Rows are points. Each copy is the shape, with its points in the same order, turned, moved and blurred by noise. Is it also mirrored, or only turned?
(in the rows, 128 means zero)

Shape (7 x 2):
[[110 133]
 [205 151]
 [108 196]
 [ 73 110]
 [ 66 153]
 [142 115]
 [140  81]]
Copy 1 (7 x 2):
[[123 102]
 [188 190]
 [194  77]
 [ 97  67]
 [135  49]
 [134 137]
 [ 94 136]]
Copy 1 is: mirrored
Copy 2 (7 x 2):
[[148 161]
 [ 61 100]
 [119 210]
 [194 166]
 [168 197]
 [136 125]
 [164  98]]
Copy 2 is: mirrored
Copy 3, 7 rows:
[[134 146]
 [214  80]
 [182 185]
 [ 95 158]
 [123 184]
 [150 108]
 [118  83]]
Copy 3 is: only turned
Copy 4:
[[103 147]
 [171  78]
 [157 185]
 [ 69 164]
 [ 98 190]
 [110 115]
 [ 81  94]]
Copy 4 is: only turned

Shape:
[[130 152]
 [130  88]
 [193  72]
 [146 130]
 [ 62 171]
 [146 187]]
Copy 1 (6 x 2):
[[126 145]
 [175 111]
 [230 149]
 [155 152]
 [ 61 115]
 [109 185]]
Copy 1 is: only turned
Copy 2, 6 rows:
[[102 126]
 [147 167]
 [209 113]
 [139 121]
 [ 46 177]
 [ 81  93]]
Copy 2 is: mirrored
Copy 3:
[[159 142]
 [123  79]
 [175  40]
 [160 108]
 [104 183]
 [172 168]]
Copy 3 is: only turned
Copy 4 (6 x 2):
[[154 129]
 [ 87 123]
 [ 80 203]
 [137 146]
 [149  57]
 [190 130]]
Copy 4 is: mirrored

Shape (7 x 3):
[[165 215 213]
 [131  96 115]
 [168 107 111]
 [189 124 118]
 [ 58 122  90]
 [139 141 115]
 [ 91  87 117]]
Copy 1 (7 x 3):
[[223 197 198]
 [126  91 120]
 [167  80 110]
 [188  87 121]
 [ 72 152  88]
 [157 133 108]
 [ 86 109 109]]
Copy 1 is: only turned
Copy 2:
[[ 56 243 176]
 [139 125 136]
 [164 153 146]
 [158 187 160]
 [ 94 100  63]
 [125 168 122]
 [114  92 121]]
Copy 2 is: only turned
Copy 3:
[[215 204 108]
 [111  84 137]
 [133 102 168]
 [159 112 183]
 [ 51 113  95]
 [120 125 145]
 [ 96  82 101]]
Copy 3 is: mirrored
Copy 4, 7 rows:
[[202 208 170]
 [136  65 149]
 [140  80 186]
 [141  94 207]
 [ 94  85  79]
 [128 114 156]
 [139  59 107]]
Copy 4 is: mirrored

Shape (10 x 4):
[[159 170 121 101]
 [ 59 166 196 112]
 [ 75 101 110 172]
 [157 209 144 147]
 [169 134  98 189]
 [ 92 148  92 132]
 [124  93 173 164]
 [106 104 114 110]
 [ 69 169 168 116]
 [157 103 145 132]]
Copy 1:
[[114 172 126  89]
 [132  83 210  94]
 [200 102 129 160]
 [113 197 176 120]
 [147 185 108 180]
 [187 141 133 107]
 [120  93 136 177]
 [156 105 106 111]
 [147 104 193  92]
 [107 125 103 147]]
Copy 1 is: mirrored
Copy 2, 10 rows:
[[148 171 122 125]
 [119 102 159  32]
 [ 70  71 152 141]
 [120 198 175 101]
 [100 157 180 190]
 [ 83 123 117 122]
 [137  84 195 133]
 [127  94 118 132]
 [113 115 144  52]
 [160 116 165 152]]
Copy 2 is: only turned
Copy 3, 10 rows:
[[114 165 149 129]
 [132  92 249 116]
 [ 87  60 152  76]
 [ 67 180 176 161]
 [ 55 119  99 153]
 [ 96 135 155  66]
 [116  52 152 151]
 [138 105 138  88]
 [113 108 225 111]
 [129  97 125 156]]
Copy 3 is: only turned
Copy 4:
[[153 179 143  94]
 [ 75 101 206  96]
 [ 41 136  94 120]
 [118 214 183 106]
 [ 98 216  94 146]
 [ 81 156 111  75]
 [ 85 130 134 177]
 [109 119 101 106]
 [ 80 121 187  87]
 [130 147 118 156]]
Copy 4 is: only turned

Shape (12 x 6):
[[ 77  46 150 166 121 151]
 [126 202 149 118 141 211]
 [152 142 103 125 150 186]
 [ 64  44 119 133 103 134]
 [ 61  90 122 146  73  74]
 [170 148  70 104 127 138]
 [ 89  81 143 106 107 103]
 [166 170  53 133  92 164]
 [ 62  62 101 141 120  83]
 [108  64 173 123  93 105]
 [111 175 136  78 177 211]
 [105 127 141 166 155  39]]
Copy 1:
[[142  96 172 221 109 109]
 [ 66 158 110  73  90 108]
 [ 70 130 120 130 107 166]
 [164  63 187 195 108 132]
 [223  72 138 167 118 128]
 [106 103  97 110 136 213]
 [159  49 132 165 126 119]
 [122 154 127  91 136 216]
 [189  56 138 201  93 154]
 [153  62 137 181 155 100]
 [ 41 108 116  85  58 121]
 [186  90  41 196 105 133]]
Copy 1 is: only turned
Copy 2, 12 rows:
[[170 123 122 112 224 155]
 [170 124 200 222 105 150]
 [157 167 148 189 122 121]
 [162 134 119  70 194 167]
 [102  88 108  69 166 179]
 [112 176 126 160  84 111]
 [138 104 135  77 161 130]
 [ 93 192 134 183  87 161]
 [138 105  74  69 166 154]
 [118 106 153  80 195 122]
 [214 133 187 188  88 129]
 [ 99  47  73 131 148 108]]
Copy 2 is: mirrored

Shape, 11 rows:
[[165 105 154 149 136 114]
 [ 73 151 162  98 144  89]
 [124 120 173 151 136 124]
 [113 119 155 150  70  91]
 [115  96 113  61 135 107]
 [166 106  65 135 159 201]
 [118  48  47 147 167 210]
 [131 105 142 167 152  71]
 [ 88 118 168 103 116 143]
 [ 39 229 170  99  83 121]
 [140 113  70 185 109 174]]
Copy 1, 11 rows:
[[159 123 137 120  97 138]
 [134 140 174  76 172 163]
 [143 137 121 128 133 160]
 [143 127 170 174 156 127]
 [119  98 162  67 139  87]
 [ 70 157  83 101  48  93]
 [ 13  92  64 110  65 109]
 [146 102 158 134  94 178]
 [123 135 122 111 178 130]
 [115 229 198 117 231 148]
 [ 62 148 108 157  67 108]]
Copy 1 is: mirrored
Copy 2:
[[159 110 107 152 117 172]
 [141 159 179 126 177 132]
 [172 131 135 128 118 155]
 [167 100 118  84 164 173]
 [ 83 161 117 144 172 167]
 [ 65 126  83 135  43 142]
 [ 68 178  33 111  51 120]
 [178 114 101 152 150 122]
 [141 171 152  97 137 177]
 [131 131 249  42 170 138]
 [106  95  72  81  67 129]]
Copy 2 is: mirrored

Shape:
[[ 49  98 116 121 152 120 102 138]
 [131 166 126 143 152 172 166 160]
 [139 105 123  81 160 144 172  98]
 [132  90 101 154 168 129 170  81]
 [118 103 100 129 125 169  54  78]
 [132 191 110 143  83  84   7 107]
 [125 132 177 136 169 163 147 156]
 [ 99 179 105 153  27 121  85 111]
 [160  96 109 144 160 155 157 156]
 [150 114 149 156 160 151 175  78]
 [156  90 166 137 120 148 180 137]]
Copy 1, 11 rows:
[[115 130 123 207 124  63 135 130]
 [ 67 150 133 125 128 168 135 141]
 [124 161 136 133  94 133  65 113]
 [120 175 122 158 142 127  63  75]
 [137  54 133 171 168 110  79 130]
 [196  39  71 147 187 129 174 171]
 [ 93 158 182 121 134 133 146 134]
 [109  73  37 114 181  91 130 171]
 [ 89 144 141 129 123 148 122  61]
 [125 172 146 120 160 136  77 105]
 [ 85 154 143  81 123 107 107  88]]
Copy 1 is: mirrored
Copy 2, 11 rows:
[[148 173 123 126  82 193 133 150]
 [101 165 202 130 133 104 150 155]
 [115 222 164 126 147 141 124  88]
 [155 190 156 115 179 151  78 138]
 [ 71 171  68 119 167 175 117 162]
 [ 68  78  54  57 113 121 163 153]
 [141 186 166 166 129 109 163 143]
 [ 69  49 124  86 152 166 157 125]
 [111 180 168 156 131 100  85 146]
 [144 183 159 134 205 111 116 131]
 [134 160 165 180 154 103 113  99]]
Copy 2 is: mirrored
Copy 3 (11 x 8):
[[108 168 140 110 123 140 144  43]
 [100  76 139 171 161 118 172 102]
 [118  81 146  78 164 144 150 118]
 [144 117 108  93 188 109 165 115]
 [127 153 142 115 170 111  50  81]
 [178 151 115 190  73 129  14 109]
 [ 94 126 171 162 159 153 173 113]
 [142 136 137 159  61  51  63 115]
 [ 81 114  99 126 181 140 156 128]
 [152 111 153 112 196 109 168 145]
 [ 79 136 155 113 160 120 175 169]]
Copy 3 is: only turned
Copy 4, 11 rows:
[[124 199 183 158 100 128 108 121]
 [111 153 100 103  71 104 155 176]
 [181 147 134 111 111 118 187 112]
 [126 123 142 164 113 108 198 106]
 [122 125 204 112 118  58 104 100]
 [132  98 172 144 167  64  16 186]
 [114 186  80 111  89  98 139 125]
 [138  69 166 148  73 108  33 177]
 [ 93 141 120 101 114 133 180 128]
 [135 119  94 149  97  81 184 102]
 [129 129  79 110  88 141 153  94]]
Copy 4 is: only turned
